Each row of a before or after table is a point. One or more steps were done to the points. Then noise was added and the rows were shuffled. The steps act on how far a point lies along the listed directions, d1 being the first. Write out the steps. A step turns or swaps two directions, mirrors them in a line or flattens them onto one, adds a multiple of one to another, or multiplies one. Angles are multiples of 10 degrees, from the lower direction toward the higher: turns from -170 to 170, lines from 10 to 170 but not 90. Use the fewest steps. Two steps may share a direction if one is a turn and the other turns, adds or multiplies; they go together, in the order done. Otherwise the lowest direction goes first.

Directions:
(1): [-2.10, -1.22]
(2): [-1.22, +2.10]
Before:
[[-0.38, -0.18],
[+0.36, +0.34],
[-0.01, +0.53],
[+0.25, -0.13],
[-0.24, +0.03],
[+1.02, +0.46],
[-0.69, -0.08],
[-0.43, +0.45],
[-0.20, +0.80],
[-0.18, -0.08]]
After, 10 rows:
[[-0.59, -0.17],
[-0.57, +0.40],
[+0.67, -0.90],
[-0.26, -0.40],
[-0.24, +0.36],
[-0.21, +0.09],
[-0.61, -0.58],
[+0.29, +0.00],
[+0.17, -0.45],
[-0.15, +0.15]]
Steps: swap d1 and d2

Directions:
(1): [+2.51, +0.56, +0.50, +1.75, +1.53, +3.24, +0.88, +0.33]
(2): [-2.65, +3.13, +0.10, +0.73, +1.09, +1.15, -1.87, -0.48]
(3): [-1.16, +0.14, +2.34, +1.06, -1.96, +0.35, +0.63, +3.36]
(4): [-0.82, +0.97, -0.59, +2.19, +1.46, -2.16, +3.17, -0.11]
Before (8 x 8):
[[-0.36, +0.50, -0.62, +0.52, +0.82, -0.28, +0.41, -0.16],
[+0.53, -0.81, +0.05, -0.64, -0.52, -0.17, +0.30, +0.53],
[-0.34, +0.03, +0.26, -0.40, -0.22, -0.15, -0.37, +0.28],
[-0.10, -0.11, +0.33, -0.64, -0.79, -0.07, -0.99, -0.12],
[+0.18, -0.57, -0.12, -0.51, -0.46, -0.40, -0.38, -0.03],
[+0.38, -0.21, -0.45, +0.11, +0.46, -0.46, +0.64, -0.23],
[+0.30, -0.07, +0.09, -0.69, -0.39, +0.32, -0.80, -0.13],
[-0.11, +0.40, -0.22, +0.37, +0.61, +0.20, +0.49, +0.05]]
After, 8 rows:
[[-0.32, +0.29, +0.01, -0.15, -0.13, +0.21, -0.66, +0.08],
[-0.38, +0.71, -0.29, -0.39, +0.45, +0.51, -0.70, -0.28],
[-0.86, +0.56, +0.07, +0.32, +0.12, -0.44, +0.17, +0.32],
[+0.45, -0.19, +0.31, -0.45, -0.48, +0.45, -0.81, -0.17],
[-0.09, -0.11, -0.10, +0.17, +0.25, -0.27, +0.78, +0.30],
[+0.61, +0.03, +0.30, -0.33, -0.28, +0.88, -0.61, +0.22],
[-0.47, -0.22, -0.20, +0.35, -0.11, -0.94, +0.78, +0.62],
[+0.23, -0.19, -0.03, -0.48, +0.07, -0.09, -0.21, -0.14]]
Steps: add -0.7 times d4 to d1; turn d2 and d3 by 170 degrees

Directions:
(1): [-1.31, +2.81, +3.39, +1.62, -1.08, -0.62, +0.23, +1.39, -2.13, -1.36, -0.67, -1.83, -1.95, +0.08]
(2): [+0.32, +4.32, -1.17, -1.48, +1.74, -0.95, +1.59, -1.72, -0.77, +1.94, -1.92, +0.52, +0.74, +0.84]
(3): [-1.00, -1.97, +2.59, +1.01, +2.84, -0.59, -0.89, +0.54, +0.61, +3.44, -2.50, +0.22, -0.37, -0.71]
(4): [+3.69, -0.83, +0.66, +1.32, -0.04, -2.84, +1.20, +1.89, -0.51, -0.07, -0.23, -0.89, +2.60, +1.98]
Before:
[[+0.43, +1.16, -0.67, -0.39, +0.05, -0.35, +0.13, -0.47, -0.16, +0.25, -0.12, +0.01, +0.43, +0.36],
[+0.30, -0.14, -0.06, +0.04, -0.65, +0.33, +0.09, -0.04, -0.26, -0.92, +1.03, -0.13, +0.01, -0.06],
[+0.53, +0.84, +0.31, +0.35, -0.73, -0.24, +0.49, +0.38, -0.14, -0.50, +0.08, -0.40, +0.22, +0.40],
[+0.04, +0.17, +0.09, +0.04, +0.09, -0.26, -0.04, +0.02, +0.18, -0.05, +0.01, +0.11, +0.18, -0.02],
[+0.20, +1.65, +0.01, -0.17, +0.98, -0.65, +0.57, +0.10, -0.50, +0.73, -0.93, -0.12, +0.05, +0.48],
[+1.03, -0.27, +0.14, +0.35, -1.14, -0.35, +0.05, +0.59, -0.37, -0.95, +0.53, -0.22, +0.30, +0.27],
[+0.35, -0.33, +0.34, +0.32, -0.76, +0.19, -0.22, +0.56, -0.30, -0.48, +0.33, -0.30, -0.47, +0.00],
[+1.11, -0.68, +0.20, +0.64, +0.11, -1.03, -0.01, +0.65, -0.12, +0.17, +0.06, +0.16, +0.76, +0.38],
[+0.30, +1.00, -0.41, -0.04, +0.54, -0.43, +0.39, -0.24, -0.33, +0.43, -0.56, -0.04, +0.22, +0.44]]
After (9 x 14):
[[-0.15, +1.69, +0.35, -0.01, +0.97, -0.47, +0.52, +0.15, -0.54, +0.76, -0.96, -0.23, -0.29, +0.30],
[+0.43, +0.99, +0.06, -0.03, +0.01, -0.50, +0.03, -0.03, -0.37, +0.20, -0.19, -0.36, +0.18, +0.33],
[+0.77, -0.35, -0.13, +0.18, -0.33, -0.02, +0.28, +0.00, -0.13, -0.62, +0.82, -0.17, +0.52, +0.23],
[+0.47, -0.93, +0.63, +0.78, +0.57, -0.78, -0.30, +0.53, +0.00, +0.85, -0.34, +0.26, +0.32, +0.02],
[+0.71, -0.49, -0.12, +0.01, -0.28, +0.08, -0.19, +0.22, -0.05, +0.08, +0.15, +0.04, -0.11, +0.08],
[+0.02, +0.07, +0.16, +0.12, +0.16, -0.25, -0.01, +0.06, +0.20, +0.00, +0.08, +0.12, +0.16, -0.02],
[+1.47, -0.75, +0.18, +0.35, -0.50, -0.65, +0.12, +0.54, -0.10, -0.06, -0.01, +0.00, +0.78, +0.26],
[+0.04, +0.90, +0.06, +0.19, +0.46, -0.35, +0.28, +0.06, -0.48, +0.34, -0.69, -0.22, -0.12, +0.37],
[+0.79, +0.59, +0.24, +0.28, -0.13, -0.40, +0.57, +0.27, +0.13, +0.09, -0.26, -0.18, +0.54, +0.48]]
Steps: flatten d1 and d2 onto the line at 60 degrees; turn d3 and d4 by -40 degrees

Directions:
(1): [-0.77, +0.63, +0.28, +1.27, -1.08, +1.43, +1.97, -0.28, +1.34, +0.35, -1.02, +0.62, -0.18, -0.42, +0.13, -1.76, -2.81, -0.19, -0.75, +3.90, -2.70, +4.14, -0.18, -2.47]
(2): [+0.29, +0.39, -1.33, +0.28, -4.00, -0.34, +1.19, +2.78, -2.53, +1.43, +1.35, +0.00, -0.98, +4.66, +0.44, +0.06, +1.19, -0.21, -1.67, -0.17, +0.72, +0.26, -1.66, -1.63]
Before, 13 rows:
[[+0.22, -0.06, -0.14, +0.24, -0.23, -0.24, +0.38, +0.28, -0.33, +0.18, +0.43, +0.07, -0.26, +0.58, +0.27, +0.16, +0.58, -0.23, -0.16, +0.08, -0.11, -0.18, +0.12, -0.58],
[+0.21, -0.27, +0.00, +0.00, +0.46, -0.09, -0.13, -0.18, +0.23, -0.15, -0.28, -0.17, -0.03, -0.41, -0.18, -0.19, +0.09, -0.21, +0.09, -0.20, +0.34, -0.27, +0.11, +0.69],
[-0.08, -0.17, +0.54, +0.40, +1.58, +0.19, -0.41, -1.11, +1.02, -0.73, -0.40, +0.04, +0.27, -1.82, -0.13, +0.08, -0.65, +0.06, +0.85, +0.22, -0.57, +0.28, +0.43, +0.66],
[+0.01, +0.03, +0.06, -0.41, +0.15, -0.07, -0.01, -0.04, +0.02, -0.28, +0.00, +0.06, +0.19, -0.30, -0.29, +0.19, +0.38, +0.29, -0.04, -0.54, +0.15, -0.13, +0.18, +0.45],
[+0.42, +0.00, -0.25, +0.08, -0.62, -0.15, -0.01, +0.78, -0.64, +0.48, +0.52, +0.02, -0.34, +0.98, +0.04, +0.05, +0.61, -0.09, -0.12, -0.40, +0.40, -0.33, -0.38, -0.20],
[+0.17, -0.38, -0.03, -0.12, +0.15, -0.42, -0.39, +0.36, -0.31, -0.08, +0.13, -0.13, +0.15, +0.34, -0.06, +0.40, +0.07, +0.23, -0.08, -0.53, +0.18, -0.81, -0.28, +0.40],
[+0.57, +0.06, -0.32, -0.40, -0.05, -0.59, -0.76, +0.75, -0.69, -0.03, +0.80, -0.06, -0.11, +1.13, -0.10, +0.37, +1.30, -0.14, +0.15, -1.10, +1.07, -1.04, -0.23, +0.57],
[-0.05, +0.06, +0.20, -0.01, +0.54, +0.50, +0.18, -0.59, +0.75, -0.12, -0.63, +0.32, +0.13, -1.26, -0.15, -0.44, -0.78, +0.16, +0.34, +0.56, -0.51, +0.53, +0.38, -0.14],
[-0.02, -0.29, +0.13, -0.36, +1.19, -0.17, -0.49, -0.63, +0.18, -0.60, -0.17, -0.20, +0.41, -0.77, -0.16, +0.37, +0.56, -0.02, +0.80, -0.55, +0.41, -0.92, +0.20, +0.87],
[+0.02, -0.02, +0.05, -0.10, +0.40, -0.10, -0.12, -0.32, +0.21, +0.00, -0.05, +0.32, +0.12, -0.20, -0.15, +0.00, -0.24, +0.19, +0.25, +0.00, +0.05, +0.05, +0.21, +0.12],
[+0.33, +0.31, -0.35, +0.00, -1.01, -0.46, +0.38, +0.72, -1.12, +0.44, +0.60, +0.06, -0.48, +1.58, +0.20, +0.06, +0.67, +0.00, -0.52, -0.21, +0.38, -0.22, -0.68, -0.30],
[-0.23, -0.06, +0.22, +0.30, -0.05, +0.37, +0.31, -0.52, +0.47, -0.48, -0.08, -0.01, +0.14, -0.44, -0.20, -0.14, -0.79, +0.04, +0.21, +0.75, -0.48, +0.83, +0.17, -0.39],
[+0.06, +0.01, +0.12, -0.11, +0.16, -0.24, -0.42, +0.30, -0.25, -0.07, +0.11, +0.00, -0.12, +0.25, -0.18, +0.00, +0.24, -0.28, +0.24, -0.36, +0.20, -0.49, +0.21, -0.45]]
After (13 x 24):
[[+0.40, -0.03, -0.37, -0.38, -0.32, -0.16, -0.29, +0.34, -0.51, +0.33, +0.20, +0.17, -0.16, +0.50, -0.11, +0.21, +0.72, +0.22, +0.08, -1.25, +0.86, -1.18, -0.03, +0.31],
[+0.19, -0.07, +0.12, +0.24, +0.66, -0.06, +0.33, -0.33, +0.26, -0.21, +0.10, +0.06, -0.01, -0.50, +0.09, -0.02, +0.04, -0.27, +0.10, +0.36, -0.54, +0.07, +0.60, -0.44],
[+0.07, +0.00, +0.35, +0.33, +0.43, +0.27, +0.17, -0.26, +0.59, +0.05, -0.29, +0.23, -0.09, -0.78, -0.09, -0.57, -0.60, +0.03, +0.22, +0.79, -0.66, +0.70, +0.21, -0.37],
[-0.07, -0.22, -0.01, +0.18, -0.21, +0.01, +0.16, +0.28, +0.05, +0.04, -0.20, +0.07, +0.10, +0.35, -0.05, -0.01, -0.71, +0.20, -0.37, +0.58, -0.50, +0.42, -0.46, -0.32],
[+0.07, -0.37, +0.12, -0.25, +0.14, -0.14, -0.37, -0.13, -0.31, -0.57, +0.45, -0.29, +0.21, +0.04, -0.28, +0.59, +0.52, +0.01, +0.43, -0.82, +0.62, -0.92, +0.00, +0.51],
[+0.27, -0.18, -0.25, +0.07, -0.46, -0.02, +0.26, +0.44, -0.15, +0.17, -0.04, -0.17, -0.21, +0.54, -0.01, -0.44, +0.06, -0.31, -0.34, +0.14, +0.24, +0.16, -0.31, +0.09],
[-0.09, +0.16, +0.22, +0.22, +0.17, -0.02, -0.09, +0.23, +0.07, -0.05, -0.11, +0.20, -0.11, +0.18, -0.19, -0.33, -0.26, -0.27, -0.04, +0.28, -0.22, +0.19, +0.30, -0.79],
[-0.12, +0.22, -0.39, +0.19, -1.17, +0.13, +0.74, +0.74, -0.75, +0.18, +0.17, -0.05, -0.11, +1.41, +0.03, -0.03, +0.37, -0.20, -0.33, +0.40, -0.06, +0.38, -0.73, -0.67],
[+0.04, +0.09, -0.12, -0.23, -0.56, +0.08, +0.40, +0.23, -0.23, -0.11, +0.08, +0.19, +0.04, +0.35, -0.20, +0.06, +0.22, +0.18, -0.44, +0.09, -0.07, +0.41, -0.01, -0.14],
[+0.01, +0.34, +0.04, +0.40, -0.37, +0.53, +0.33, +0.18, +0.55, -0.01, -0.03, +0.31, -0.09, +0.13, -0.14, -0.84, -0.74, -0.13, -0.18, +1.67, -0.89, +1.90, -0.09, -0.87],
[+0.04, +0.27, +0.43, +0.29, +1.00, +0.09, +0.28, -0.97, +0.72, -0.29, -0.54, +0.21, -0.02, -1.19, +0.02, -0.58, -0.91, +0.04, +0.14, +1.00, -0.87, +0.91, +0.09, -0.15],
[+0.04, +0.02, -0.16, -0.15, -0.20, -0.17, -0.06, +0.23, -0.24, +0.20, +0.21, +0.27, -0.03, +0.59, -0.11, +0.03, -0.12, +0.16, -0.08, -0.19, +0.30, -0.08, -0.07, +0.04],
[+0.35, -0.10, -0.51, +0.21, -1.02, -0.44, -0.22, +0.78, -1.14, +0.22, +0.81, -0.16, -0.31, +1.61, +0.08, +0.65, +1.00, -0.03, -0.16, -1.13, +0.85, -0.74, -0.86, +0.14]]
Steps: turn d1 and d2 by -150 degrees
